Each row is a point. The last column is the point's height on a tilted bowl or saddle (a function of degree 2), plus a little noise. Along how many of its main directions does it bend up, bend down or stay straight?
(in the rows, 128 means zero)

Points (15 x 4):
[[104 153 131 131]
 [ 92 141 121 127]
 [137 218 100  59]
 [171 166 130 106]
 [132 137 121 138]
 [191 164 109  77]
 [ 72 136  79  82]
 [129 113 106 132]
 [105 130 142 135]
 [111 140 128 137]
 [155 109 173 104]
 [169 176 113  96]
 [178  98 132  99]
 [165 207 131  72]
 [158  81 164  92]]
Directions: 0 up, 3 down, 0 straight

Points:
[[116  75  89 166]
 [ 71 131 134 147]
 [131  90  50 191]
 [185 157 167 152]
 [120 122 112 119]
 [118 182 144 136]
 [100 158 120 128]
 [187  51  90 213]
 [151 122 108 121]
 [153 151 117 120]
 [113 135 133 117]
 [ 78 159  76 170]
 [137 119 170 130]
 [129 136 145 115]
 [129 146 132 114]
 [181 199 165 183]
 [118 142 139 116]]
Directions: 3 up, 0 down, 0 straight

Points:
[[ 57 126 124 134 132]
 [116 171  91 133 155]
 [152  94  97 169 136]
 [105  99 161 212 125]
 [215 135 137  56 114]
 [104 152 141 151 122]
 [116 165 104 156 124]
 [137 136 104 125 123]
 [149 100 133  99 111]
 [156 112 158 132 134]
 [ 89  97 141 168 122]
 [165 138 132 120 127]
 [111  94 134  85 108]
 [198 140 127 151 155]
 [ 90 105  90 140 130]
 [201 128 196 200 243]
 [141 127 197 137 184]
 [111 152 123 149 115]
 [105 157 109 145 122]
 [137 159 132 149 127]
 [ 63 144 196 152 210]
 [133  85  82  87 154]
 [109 124  63 142 154]
 [120  99 127 149 117]]
Directions: 3 up, 1 down, 0 straight

Points, 25 rows:
[[ 96 137 183 115 103]
 [168 118 119  77 110]
 [127 108 154 171 106]
 [191 123 153 125 110]
 [188 109 132 146 110]
 [204 160  94 125 104]
 [193 103  97  97 109]
 [111 103 122 147 110]
 [123 180 136 114  89]
 [147 134 177  99 101]
 [146 173 121 231  49]
 [164 131 181 114  99]
 [153 111 157 118 111]
 [154 115 160 133 110]
 [127 110 136 135 115]
 [ 67 119 149 132 115]
 [153 126 167 153 104]
 [ 99  83 121 143 102]
 [122 208 178 144  43]
 [161  77  75 167  74]
 [168 137 163  96 106]
 [ 89 168 109 111  92]
 [101 123 123  81 106]
 [150 160 100 136 100]
 [ 39 103 135 108 106]]
Directions: 0 up, 3 down, 1 straight

Points (43 x 7):
[[100 135 167 115 118 120 134]
 [156  48 194 111  91  81 184]
 [149 149 181 198 146 117 168]
 [105  94  95  84 151 196 107]
 [129 170  99  80 145 121 162]
 [151 198 193 130 102 167 168]
 [170 137 129 109 161 109 142]
 [126 124  99  80  96 149 165]
 [ 81 118 146 160 157 129 136]
 [142 127 131 160 139 119 136]
 [115  60 107 115 137  84 171]
 [133 212 113  99  98 122 201]
 [126 109 151  68 199 165 186]
 [ 89 139 115 118  93 138 149]
 [ 70 137 126 115  61  93 192]
 [154 168 108 114 193 126 166]
 [137 101 164  88 110 136 153]
 [148 137 118  89  84 111 167]
 [141 158 126 163 152 113 142]
 [109 121 158 147 104 193  77]
 [111 151 184 164 137 142 138]
 [117 173 179 138 170  90 145]
 [119 134 155 165 120 124 139]
 [143  75 157 110  93 112 167]
 [151 145 189  46  89  36 135]
 [ 88 181 160  28 128 219 161]
 [ 98  95  90 120 147 122 143]
 [131 123 168 151 179 168 136]
 [ 93 150 105 121 119 127 140]
 [ 82 183 140 127 154 100 145]
 [132 104  73 117 101 165 140]
 [150 174 129 111 149  95 135]
 [ 66 142 136 172 151 131 142]
 [111 124 131  90 144 167 127]
 [125 170  93  91 140 126 155]
 [161 134 139 130 147 156 134]
 [ 97 143 158 141 127 154 120]
 [163 124 136 222 117 128 184]
 [170  89 122 144 153 112 152]
 [136 128 104  93 128 107 143]
 [148 157 114 221  99 149 190]
 [180 100 173 171 182 129 181]
 [116  81 123  85  89 145 175]]
Directions: 3 up, 1 down, 2 straight

Points, 44 rows:
[[ 79 185 179  62 107  78 233]
 [ 79 156 114 116 138  68 154]
 [100 146 135 135 121 130 106]
 [136 116 137 155 123 142 108]
 [136 137 141 127 208 123 111]
 [103  76  88 140 195  74 162]
 [146 161  98 163 126 107 123]
 [118 146 129 124 158 144 106]
 [136 130 137 127  74 173 132]
 [195 201 140 107 152 136 142]
 [109  62 118 152  75 146 123]
 [ 75 117 107 129 131 126 126]
 [141  89 112 140 133  79 124]
 [113  97 175 191 169  95 147]
 [105 161 128 106  83 133 115]
 [171 135  94  90  78 155 180]
 [ 90 166 102 166  87 163 115]
 [166 104 117 133 108 137 134]
 [ 77 174 103 169  70 141 105]
 [143 120 121  82  89 169 151]
 [107  93 112 164  89 138 118]
 [125 132 138 122  88 166 120]
 [157 118 165 107 185 165 111]
 [131 142 184 116 128  80 121]
 [ 96 104  90 149  62 138 112]
 [ 96  98 107 118 190 133 129]
 [142 184 156 145 116 157 103]
 [108 127 158  89  57  82 137]
 [115 130 127 152 115 125 103]
 [ 92 121 135 134 125 105 117]
 [102 124 130 121 139 153 116]
 [ 88 124 150  26  71 137 228]
 [ 97 147 183 118 167 122 142]
 [ 78 182 138 249 123 127 178]
 [117 136 144  97 106  98 121]
 [160  86 156 173 117  93 124]
 [ 47  92 210 114 119 150 236]
 [133 108  98 123 162 140 109]
 [ 90 154 165  88 126 141 154]
 [132  98 129 159 116 203 163]
 [137 152 166 121 154 123 103]
 [149 101 139  67  65 134 161]
 [160 132 144 172  60  83 130]
 [114  91 183 112 107 135 119]]
Directions: 3 up, 0 down, 3 straight

Points, 76 rows:
[[131 135 143 102 137  92 137 205 106]
 [158 212 162 144  90 188 115 126  65]
 [144  82 180 141 100 105  41 122 105]
 [ 85 149 131 179 122 120 103 121 106]
 [114 115 101 136 100 101 169  87 113]
 [122  76 156 150 111 145 179 108 116]
 [162 138 106 171 146 156 130  89 104]
 [134 153 174 123 152 113 158 147 126]
 [151 152 123 167 125 113 125 125 104]
 [ 80 125 125 159 128 126  95 167 117]
 [158 107 190  92 134 119 131 144 150]
 [ 94 142 157  82 139 154 189 125 157]
 [ 93  29 170 238 144 143 103 151  21]
 [ 97 113 165  90 185 136 155  83 150]
 [ 93  57 121 121 128 141 101 124  88]
 [143 202 125 152 161  60  92  97  53]
 [117  68  86 131 140 150 134  98  93]
 [ 66 119 105 173 135  99 198 143 150]
 [172 119  73 113 133 132 124  60 129]
 [142 107 141 131 137  90 123  85 114]
 [167 108 170 110 112 130 162 102 155]
 [150 165 175 111 147 139 124  78 122]
 [217  93 147 135 159 157 124 130  99]
 [151  56 106 133 148  98 135  51  67]
 [106 110  98 152 142  55 117  94 116]
 [105 132 159 133 134 121 128 131 122]
 [144 155 107 117 179  92 149 135  86]
 [149  58 126  58 102 158 194  75 123]
 [ 99 115 171  97  66 114  78 139  64]
 [ 89 177  85 100 184  94  82 178 115]
 [ 63 143 138 154 121 162  95 152 111]
 [165 118  97 161 162 117 104 156  93]
 [160 153 136 130 151  97 113 144  88]
 [174 104 159 193  77 125 143  89 120]
 [115 106 156 156 177  60 140 178 108]
 [128 117 169 136 163 198 111  86 116]
 [126 172 143 141 116 205 119 112 107]
 [114 152  63 127 106 194 134  85 144]
 [145 178 108 138 127 140 173 140 105]
 [136 143 121 218 184 130 195 165  82]
 [114 166  94 129 118  74 137 149 107]
 [ 89 168 163 154 138 116 119  91 116]
 [119 125 115 117 118 121  65 159 119]
 [ 96 131 123 234 117 158 168 142 112]
 [167 103 148  88  53 140  79  64 112]
 [150  95  78 124 149  89 209  90 108]
 [134 132 130  90 117 184 158 139 131]
 [126 132 145 142 102 159 176  98 127]
 [128 147 176 138 109 154 158  99 137]
 [132  84 105 154  95 140  86  80  93]
 [132  72  98 160 118 128 129 152 102]
 [135 143 131 143 180  86 176 112 107]
 [117 128 140  83 185 115 121 134 108]
 [185 125  98 130 135 118  94 189 119]
 [ 78 145 157 106 138 172 190  80 164]
 [126 164 191 139 146 125  98  51 125]
 [147 159 126 141 160 133 187 152 103]
 [102 143 159 121  49  54 103 128  30]
 [133 177  81 139  41 163 152 159  85]
 [130 173 145  94  87 135  98 128  73]
 [140  88  76  99 170 138 127 191 115]
 [ 91 111 140 118 132 104 154 148 132]
 [128 159 151 129  92  87 115 162  80]
 [131  79  92 144 101 134  64 154 129]
 [ 82 128 120 148 154  70  92 152 122]
 [ 31 128 100 146 159 144 177 133 181]
 [156 108  87 152 106 110 122 140 127]
 [ 62  94 158 153  57 103 141 148  49]
 [114 157  86  97  85 106 157 108 108]
 [127  86  92 143 145 134 104 174 118]
 [157 124  95 117 105 165  59 163 153]
 [129 155 147 117  98 115 147 126 106]
 [175 147 177 100 113 128 152  93 150]
 [119  58 158 128 129 126 102  67  84]
 [ 97  40 124 110 106 146 114 175  87]
 [112 104 156 121 122 120 159  99 132]]
Directions: 2 up, 2 down, 4 straight

Points, 71 rows:
[[102 137  95 194  53 133 157 121  83]
 [126 126 176 131 108 138 161 115 106]
 [116 139  95 130 129 138 106 181 111]
 [112 151 134 131 148 125 144  98 122]
 [ 95 103 123  96 126 118 127  87 123]
 [164 102 191 110 119 116  62 153 156]
 [113 171 142 110 116 138 163 127 116]
 [176 154  92  96 145 159 137 101  85]
 [156  81 131 128 179 126 134  87  81]
 [150 125 191 138 124 129 143 176 105]
 [ 99 164  57 137 145 150 104 118 111]
 [135 157 119 147 122  99 158  77  97]
 [144 126  96 118 135 148 151 122 118]
 [ 78  88 130 145 113 175 125 201  81]
 [245 120 146 131  93  87 146 130 178]
 [137  94 144  95 103 129 150 179 117]
 [101  75 200 158  76  85 130  77  51]
 [154 117 136 214 111 132  68 104  90]
 [152 111 174 146 129 182 133  81  73]
 [ 98 131  85 129 200 132  94  68 119]
 [151 111  94 169 198 120 158 125  80]
 [140 174 153 166 147 125 104 128 102]
 [131 127 102 179 144 183  82 114  98]
 [ 98 121  88 129 108 222  67  96  97]
 [129 144 136 126 140 156 132 166 114]
 [125 112 163  97 187 144 113  74  83]
 [161 153 130 153 164 188  94  82  70]
 [159 167 130 102 110  57 112 136 116]
 [125  93 113 112  57  87  94 147 109]
 [127 136 178  88 142 105  95 164 114]
 [146  40 167 140  90 121  86 109 103]
 [161 187 149  64 132 145 102 106  77]
 [116 171 109 167  67 137 161  36  60]
 [102 183  86 168  72 113 100 163  78]
 [140  95 151 152 112 144 146 136 113]
 [147 139  65 150 105 163 115 196  86]
 [130 122 136 198 111 131 158 200 102]
 [138 142 153 136 102  71 151 122 104]
 [194  54  42 136  94 135  68  37  72]
 [217 131 110 116 119 139 118 162 159]
 [132  92 107 103  97  82  79 108 142]
 [ 64 119 171 177 126 143 126 148 124]
 [189  78 129 161 157  63  70 152 133]
 [171  92 145  98 158 130 216 111 122]
 [ 79 183 109 138 123 176 161 142 137]
 [125 132 151 121 135 134  86  92 139]
 [ 96  97 135 148 100 170  99 117 116]
 [127 106 121 129 113 100 114  93 124]
 [136 120 100 111 126 135  90 107 131]
 [121 121 104  98 126 152 114 103 116]
 [ 58 132 117 149 140  86 114  81 165]
 [118  82 131 141 124 173 145  88  99]
 [164 150 183 124 154 154  89 160 102]
 [ 97 139 105 120  96 137 123  55 120]
 [110 122 140 163 125  99 132 148 117]
 [113 154 184 152 140  78 141 125  95]
 [194 148 109 157 154 172  70  59  73]
 [112 133  84 101 130 121 154 147 121]
 [199 151 113 143  64 108 143 140 125]
 [ 61 141 104 134 143 124 147 111 164]
 [128 129  87 161 123 174 125 118 103]
 [162 161 124 114 145 145  98 126 113]
 [134  90 187 153 111 110 103 126 105]
 [184 152 113 155 107 202 108 146  84]
 [143 100 176 226 138 149 126 155  49]
 [113  81 195 115 140 162 217 188 113]
 [157 107 151 161  78 160 144 130 104]
 [ 95 145 129 182  72 133 154  90 101]
 [151 138 199 129 194 139 158 190  68]
 [129 110 107 104 177 146  82 116 115]
 [131 113 136  64 167 136 161  89  76]]
Directions: 2 up, 6 down, 0 straight

Points (73 x 9):
[[144 109  93 184 133 193 134 170 145]
 [152  83 111 125 159  98 145 136 129]
 [110 143 208 163 179 123  97 127 112]
 [148 172 159 180 164 187  54 112 148]
 [129 159 179 132 160 148  96 159 129]
 [187 144 127 122 148  55 114 120 168]
 [164 143 153 140 178 115 119 107 143]
 [153 140 133 100 154 134 147 150 140]
 [ 99 127 102 108 147 118 137 127 131]
 [161  89 178  79 116 173 136 120 113]
 [130  97 154 117 157 119 109 124 125]
 [ 98 190 142 130 177 129  76 129 126]
 [ 90 158  57 113 186 143 142 128 169]
 [120 126 120  80  96 173 128 135 127]
 [125 116 167 177 158 147 106 132 101]
 [ 86  82 128 182 131  78 183 142 153]
 [143 123 136 119 116 139 184 162 140]
 [107 118 143 101 152 161 104 115 144]
 [133 150 139 112 153 135  73 169 128]
 [101 124 114 154 135 140 145 143 125]
 [152 153 128 175 198 153 170  89 180]
 [155  76 132 124 143 171  91 117 102]
 [ 96 123 100 123 104  99  78 210 151]
 [ 83 110 134  90 149 134 145 151 130]
 [120 108 127 160 102 126 156 101 129]
 [140 110 214 132  88 130  87 142 132]
 [138 135 130 167  62 117 140 154 181]
 [103 172 159 204 103 114 139  81  83]
 [110 116 130 128 118 141 134 190 126]
 [172  86 123 161 166 117  79 154 109]
 [141  79  91 131 121 128 184 112 101]
 [208 102 111 166 126 174 147 134 194]
 [ 96 136 145  99 130 156 153 105 140]
 [134  91 136 137 107  60  69 107 153]
 [120 131 120 141 137 190  90  97 174]
 [ 80 170 128 126 141  87 141  83 127]
 [111 123 116 140 107  59 112 108 154]
 [174 141 114 137 104  78 131  86 126]
 [ 95 144 162 122 197 161  55  96 197]
 [117 145 207 111 123 135 157 124 122]
 [ 79 106 123 182 125  90 117 122 136]
 [101  70 155 141 167 124 143 106 116]
 [183 133 105  80 100 150  99 178 145]
 [144 105 140 170  86 179 127 119 156]
 [125 116  72 111  88 133  90 148 125]
 [176  87 122 125 147 141 100 132 115]
 [ 92 107 135 130 135  98 127 139 144]
 [184 169 171 156  99  97  99 131 134]
 [ 87 145 155 152 102  71 170 155 171]
 [116 183 125 149 122 132 112 106 106]
 [121 121 126 100 131 153 158  95 129]
 [105  91  79 160 146 186 148 151 108]
 [155 147 156  52  72  88 150 104  90]
 [136 103 146 185 126 156 125 116 108]
 [116 166 104 111 106 141 110 104 124]
 [114 121 125 112 105 130 122 162 126]
 [179 109  83  90 130 122 167  98 116]
 [108 110 115 128 103 102 122  83 138]
 [121  91 154 125 180 127 101 139 128]
 [120 138 166 130 149 103 116 111 126]
 [140 105 116 184 133  83 131 106 119]
 [143 128 154  83 102 112 114 137 120]
 [130  89 145 117 156 146 139 163 108]
 [142 101 112 196  77 157 175 176 180]
 [177 153 118 189 137 162 106  96 156]
 [187  96 110 134 134 116 130 159 152]
 [180 120 116 191 194 165 147  88 172]
 [120 129 130 157  81 104 148 122 148]
 [108  89 113 109 144  87 135 171 146]
 [122 121 127 152 165 164 191 167 137]
 [103 125 118 167 122 167 156 105 146]
 [110 135 118 131 249 122 122  84 249]
 [ 63 143 121  74 106 189 170 122 161]]
Directions: 3 up, 2 down, 3 straight

Points:
[[140 172  79 130  80 116 130 170 163]
 [140 152 113 147 112  69 144 144 152]
 [165 101 122 164 120 115 154 102 140]
 [ 91 110  60 146 130 172 139 107 173]
 [ 83  73 143  90 146 139 163 122 163]
 [123 109 124 171 145 124 134  65 152]
 [121 131  90  91 124 175 155 152 151]
 [160 150 111 155 193 108  88 107 171]
 [ 74 125  65 203 144 142 165  99 196]
 [133 155 127 169 115  68 154 123 151]
 [ 86 123 136 174 170 143 148 123 162]
 [136  56 193 162 104 153 125 140 156]
 [189  68 160 100  61 102  86 141 148]
 [173  49 149 179 107 140  88 117 142]
 [129 130 190 104 157 136 172 163 150]
 [133 121  94 110  47  78  74 128 160]
 [137 127  28  94 199  66 174 112 210]
 [165 158 152  80 139 122  79 131 165]
 [138 155 135  96 119 103 123 121 141]
 [169 164 149 114 138 110  13 128 199]
 [173 146 109 150 163  78  67 115 177]
 [109  96 109 167 143 115  77 145 143]
 [135 130 127 213 150  85  68 139 186]
 [102 114 109 122  44 129 139 133 154]
 [104 155  91 139 162 117  77  68 175]
 [144 154 119 182 143  84 150 165 162]
 [142 116 185  68 135 145 147 118 163]
 [ 88 141 109  94 157  96 159 154 149]
 [124 173 134  99 142 104 134 167 143]
 [ 94 130 136  72 148 161 129 126 156]
 [147 131 172 165 117 121 113  88 151]
 [159 140  88 157 125 107  83  96 156]
 [ 94 128 102 115 171 147  93 124 158]
 [188 108 137 125 176 107 134 130 155]
 [156 171 111 120 212  99 105  88 167]
 [ 89 179  87 153 135 129 131 140 156]
 [103 153 200  98 143  95 174 109 145]
 [144  91 181  93 126 134 131 144 151]
 [138  48 173 140 146 128  72 173 128]
 [136 135 135 123 104 150 139  84 141]
 [134  63 144 135  84  96 117 104 136]
 [ 89 145 175 112 116 116 122 127 148]
 [158 137 133  76  84 153 116  89 161]
 [ 89 127 158 131  86 131  98 161 141]
 [134  90 129 134 125 113  83 112 140]
 [112 153 124  62  93 207 169 138 184]
 [146  81 142 136 149  51 157 195 169]
 [169 147 160  62 145 109 160 157 159]
 [140 103 113 120 154 167 127 117 148]
 [161  82 154 142  72 125 148 130 144]
 [ 61 174 152 154 129 181 121 152 166]
 [125 127 117 132 154 114  75 138 149]
 [162 138 134 177 124  83  79 131 163]
 [112  85 117 178 101 128 117 100 148]
 [146 135 103 155 172  78 121 114 161]
 [188 151 140 143 135 202 181 186 161]
 [171 127 165 172 151  96 126 193 159]
 [124 115 156 171 124 141  98 109 154]
 [110 154  31 118  96 108 130 123 179]
 [136 181 110 127 123 158 173 202 145]
 [126 155 141 134 116  82  70 112 162]
 [122  87  69 157 169 203 172 139 180]
 [111 141 224 126 194 131 133  90 181]
 [148 100  95 195 170 172 107 109 175]
 [124  80 108 172 161  82 109 141 157]
 [176 114 139 143 180  89  80 147 169]
 [148 142 138  93  96 136 124 173 144]
 [132 150 158 122 152  91 121 149 148]
 [148 182  84 113 124 157 112 195 152]
 [117 137 102 181 107 140 182  97 157]
 [107  73 114 141 185 125 174 238 137]
 [117 113 144  82 103 110 125 137 144]]
Directions: 6 up, 1 down, 1 straight
